Each row is a point. Any point is a mix of the corners, with weights that add up to 1. It lies inside the corners' shape when no weight is negative. Say inside or outside, and name the corners with a negative weight.
(in the rows, 128 means zero)

Corners:
(1): [ 82 125]
(2): [159 164]
(3): [107  62]
Points:
[124  81] -> outside (1)
[154 159] -> inside
[154 174] -> outside (3)
[146 100] -> outside (1)
[75 98] -> outside (2)
[134 122] -> inside

Corners:
(1): [ 86 155  45 190 154 147]
(2): [149  92 183 129  57 142]
(3): [150 104 138  81 179  58]
(4): [156 167 126 123 206  70]
(5): [137 125 114 143 143 200]
(6): [104 111 190  70  81 132]
(7): [ 97  96 146 180 146 178]
Points:
[121 100 140 134 108 153] -> outside (4)
[144 126 131 109 152 116] -> outside (7)
[120 157 108 101 173  92] -> outside (2, 7)
[113 137 111 132 153  98] -> outside (5)
[110 106 120 180 132 171] -> outside (4, 6)
[139 107 171 113 127 133] -> outside (1)

Corners:
(1): [132  87 113 152 134  76 142 105 140 181  89]
(2): [ 93 109  91  92 137 115  91 152  99 158 159]
(3): [110 132  94 164 157 126 102 149 125 181 104]
(4): [164 159 177 137  98  85 102 144 102  92  94]
(5): [115 157 173 129 141 164 180 108 175  84 166]
(6): [181 152 118 128 127 148 104  65 145 170 120]
(7): [165  86 153 130 120 155 160 141 129  98 158]
(8): [128 145 112  76  35 142 169 151 121   7 142]
(9): [ 96 144 104 108  93 132 128 127 107 171 169]
(10): [113 130 102 168 110  89 101 143 113 119 158]
(11): [ 83 139 150 153 121 163 103  84  99 160 126]
(12): [109 114 131 142 127 138  90 134 170 182 150]
Points:
[ 93 136 107 110 122 144 118 109 129 163 128] -> outside (4, 7, 10)
[107 123 112 112 114 152 134 117 137 162 152] -> outside (4, 10)
[114 143 120 112  95 137 130 135 121 112 154] -> outside (1)
[141 109 136 136 118 136 135 135 127 118 150] -> inside
[107 127 127 133 114 133 118 134 129 141 141] -> outside (6)
[102 115 116 131 112 136 123 134 112 145 143] -> outside (4, 5, 6)
[131 135 134 148 116 120 121 127 133 138 121] -> outside (2)
[127 121 127 138 120 107 130 120 130 145 123] -> inside
[136 126 135 125 106 115 128 124 126 120 128] -> outside (3)

Corners:
(1): [106  56 102 162 125 202 170 126  59 192 183 146 109 119 105 100 166  75
 176  90]
(2): [130 127 138 149 109 109  75  94 173 179  71  96  68  83 140 163 169  99
 161 110]
(3): [103  78 107 121  94 101 135 105  60 135 155 183  91  52  93 157 133 157
  53  54]
(4): [ 66 132 142 137 107 192 158 148 140 150 119  76  92 105 129 112 123 102
 139 193]
(5): [130 148 113 134 115 164 203 167 189 154 138 156 132 166 103 120 127 105
 157 127]
(6): [156  49 119 176 145 151 133 106  63 183 162 153 104 171  76 148 196 104
 166 172]
(7): [ 83 147 170 148 134 123 106 129 124 143 128 103 125 118 170  37 143 120
  86 111]
(8): [ 62 123 170 131  94 145 180 115 113 127 116 105 179  87 130 168 135 131
  90 137]
(9): [132 120 164 131 174 121 106 163  86 135 130 149 107 133 159 112  94  84
 106 100]
(10): [ 71 162  85 171 132 171 191 161 165 205 181 115 131 178  96 150 119  80
 130 126]
(11): [ 71 182 127  72 145 151 157 110 116 148 128 111  87  98 133  99 103 145
 116 151]
(12): [109  98 125 191 149 122 170 114 144 127  71 125 132 187 166 178  40 139
 218 171]
(13): [103  82 129  98  93  89 124  61  77  97 131 136  95 103 140 101  69 107
 147 134]
(14): [145 142 148 102 183 169 114 131 127 116 129 137 127 109 212  89 112 132
  80 163]
(15): [157  68  89 203 178 153 119 161 172 219  82  80 107 197 122 121 140  83
 123 110]
(16): [ 69  86 126 165  19  79 141 163 173 121 152 109 162 159  60 186 117 182
 158  79]
(17): [ 38 131 113 129 166 178 155 150 133 121 200 119  75 113  87  90 155  89
 145 145]
(18): [128  48 121 140 108 148 119 149 172 194 120 157 163 162 125 182 182 136
 159 193]
(19): [155 137 147 168 142  44 113 154 104 122  60 125 201 104 191 137  87 166
 160 152]
(20): [141 114 121  90 105 114 141 137  76 116 103 163 162 142 188  89 179 126
  98 108]
(21): [145 164 129 151 168 143 103  71  68  90  70 163 195 131 152 119  65 124
 143 172]
Points:
[127  95 136 155 138 113 105 115  95 145 110 129 118 115 136 128 146 129
 126 104] -> outside (4, 5, 10, 13, 18)
[115 105 131 155 142 151 127 138 117 157 136 128 108 131 122 113 139 117
 147 138] -> outside (8, 10, 13, 20)
[107 121 132 135 128 135 138 128 125 146 118 122 129 129 139 125 126 120
 141 146] -> outside (3)
[111 107 133 138 122 125 139 131 123 152 121 124 118 128 139 127 120 121
 130 125] -> outside (17, 21)

Corners:
(1): [ 94 149 147 121 126 149 152 145 101 121  92 109 185 111  65 132  82  97
 146 191]
(2): [ 99 106 150  77  78 146 129  78 110 120 113  51 151 147  56 117 133  88
 154 199]
(3): [162  90 195 181 186 110 114 166 152 199  90 121 122 120 106 184 132 157
 129 126]
(4): [107 138 117 140 165  98  47 109 212 119 155  98 129 123 146 135  72 171
  78 112]
(5): [155 195 107 107 132 115  66 151 208 149 181 135 154  87 177  69 149 113
  89 165]
(6): [165  80 170 140 224  98 140 116 162 173 125 134 123 135 170 213  65 172
 136 166]
(7): [156 171 140 115 113 117 169  70  62 100 176  69 150 138  36 106 114  84
 205 117]
(8): [ 78 100 143 150 125 142  46 173 162 153 161 134 134 144 167  94  92 152
 126 114]
(9): [145 134  91 125 156 190  61 178 183 186 105 125 139 170 131 136  86 155
  71  99]
(10): [179 122 170 179 168 138 131 141 117 150 121 187 123 158 144 165 111 216
 116 190]
(11): [135 143 180 160  54 179 171  89 112 107 166  64 190 119  72 133 142 108
 103 144]
(12): [163  91 191 192 209 114 119  85 102 224 149 171 160  82 156 179  87 154
  94 155]
(13): [153  69 117 172 188 127  82 132 209  98 161 143 159 121 117  97 103 136
  93 112]
(14): [113 115 113 105 121 145 184  91 116 164 140  44  72  98  90  97  94 107
 150 171]
(15): [ 80 132 160 152 160 156 103 101 227 131 164 153 111 167 138 133  98  89
  92  64]
(16): [154 134  94 183 155 152 131 121 140 184 114 158 132 107 124 180 125 178
 178 149]
(17): [119 121 168 148 115 100 158  88 129 169 136  37 180 177  22 108 103 111
 143 235]
(18): [120 114 131 168 188 152   7 139 196 106 173  79 114 140 158 103  95 105
  75 191]
(19): [135 104 137 112  56 107 142 111 135 165 112  56 117 146 100 144  81  49
 147 159]
(20): [120 143 114 163 179 139  85 128 193 145  88 117 135 143 192  84 111 140
  99 100]
(21): [ 82 114 115 126  98  86 194 113  99 143 170  67 151 150 119 156 163  51
  92 172]
Points:
[122 129 139 138 135 131 128 111 137 148 143  99 138 136 124 136 106 117
 118 158] -> outside (3, 13)
[137 114 143 161 164 125 119 115 154 158 132 113 132 130 120 153  95 136
 116 139] -> outside (2, 5, 8)
[134 126 144 147 141 123 132 118 140 154 138 106 144 131 108 133 107 127
 126 144] -> outside (2, 18)
[141 111 147 153 162 127 118 126 152 161 126 120 134 128 123 155 108 142
 131 147] -> inside
[124 121 132 136 139 134 116 123 147 152 133 105 143 138 122 131 112 120
 111 147] -> inside
[120 116 137 138 136 138 118 116 152 136 137  86 137 143 101 133 102 109
 128 138] -> outside (5, 10, 12)
[128 135 147 132 140 134  91 139 175 148 127 109 130 141 137 126  99 139
 105 168] -> outside (7, 12, 13, 16, 21)
[129 117 145 142 150 124 112 122 157 149 131 109 135 133 123 144  97 131
 119 145] -> inside
[125 133 155 122 109  99 129 105 136 132 156  54 132 137 119 121 121 108
 122 175] -> outside (1, 9, 12, 13, 15, 16)

Corners:
(1): [119 107  75  92 144 180  99 139 121 180 137 126 131  49 211 199  87 202
 127  89]
(2): [104 155  74  90 147 153  96 140 140 125 118 155 107 190 179 164 137 143
 118 168]
(3): [113 129 137 147 131 160 135 123 138 131 122 168 101 202  95 228 130  90
 129 150]
(4): [122 133  40 101 118 138 194 120 140 105 116 160  97 197 116 204 198 106
  73 167]
(5): [ 53 148 122 139 119 114 172 133 131 117 118 164  58 133 121 134 178  86
 130 176]
(6): [104 131  99 103 126 190  28  94  82 159 134 154 169  74 113 118  92 200
 108  34]
(7): [154 131 110  55 131 154  84 135 155  39 164 121  76 187 125 170 187  75
 115 137]
(8): [113  55  73  40 103 113  32 117 103 185 157  94 129  66 174 105  70 136
  99  99]
(9): [102  97 120 112 106 132 183 140 161 163 128 118  68 187 136 110 186 147
 203 108]
(10): [122 146 138 107 113 147 119 146 180 135 104 139 139 172 144 162 157  40
 169 112]
(11): [105 138 108 104 115 183  45  78  63 163 125 109 188  67 171 179 113 180
  66  84]
(12): [102 161 165 125 156 127  96 161 168 145 105 147  53 182 133 154 185  30
  79 135]
(13): [162 102 151 144  89 119 157 181 109 163 153  62 164  80  78  83 180 145
 143 134]
(14): [148 134 156 172 116  89 125 168 166 142 129 164  79 182 185 184 165 101
 156 119]
(15): [118 110 173 135 124  21 165 160  61 114 121  65 151 126  38 124 189 159
 173 119]
(16): [136  78 183 153 118  83 143 172 109 123  84  75 134 120 120  92 138 117
 142 128]
(17): [146 111 166 148 154  69 145  86 141 162 113  73 154 113  90  95 141 127
 154 115]
(18): [ 85  74 123 191 150 117 125 147 124 111 132  84 124 165  89  58 181  81
 179 138]
(19): [149 131 137 133 158 102 201 141 111  96 167  68 116 181 140  71 121  91
 192  87]
(20): [ 50  68 100  71 174 145  71 105  75 135 175 145 180 122 167 106  90 204
  93  92]
(21): [145  87 106  11 113 164  48 121  47 178 139 148 169  47 162 121 114 134
 123 106]
Points:
[109 107 115 113 125 137 115 140 115 131 139 118 126 135 142 126 140 134
 150 117] -> outside (4, 12, 17)
[116 107 143 115 131 111 116 134 108 138 146 111 119 141 121 109 150 113
 147 127] -> outside (1, 4, 6, 10, 16)
[116 112 144 130 128 126 110 132 120 139 131 104 137 124 130 128 139 126
 136 104] -> outside (2, 4, 21)
[120 105 117 104 136 126 117 135 119 133 135 112 127 142 126 126 137 122
 134 120] -> outside (5, 11, 14)
[129 129 117  82 114 156  80 144 124 155 150 139 117 104 184 139 135 131
 119 102] -> outside (3, 4, 15, 16, 17, 18)
[116 114 112 100 130 132 116 127 116 135 132 113 130 129 132 125 145 133
 127 117] -> outside (3, 14)
[112 122 128 104 143 122 115 130 127 127 141 123 109 154 142 139 145 101
 140 121] -> outside (4, 6, 13, 16)
[118 110 136 136 139 104 134 136 121 146 123 110 132 127 117 117 141 119
 147 122] -> outside (7, 9, 11)
[ 82  99  90 105 166 132 101 112 110 142 140 143 109 134 199 140  92 120
  89 139] -> outside (6, 7, 9, 10, 13, 15)
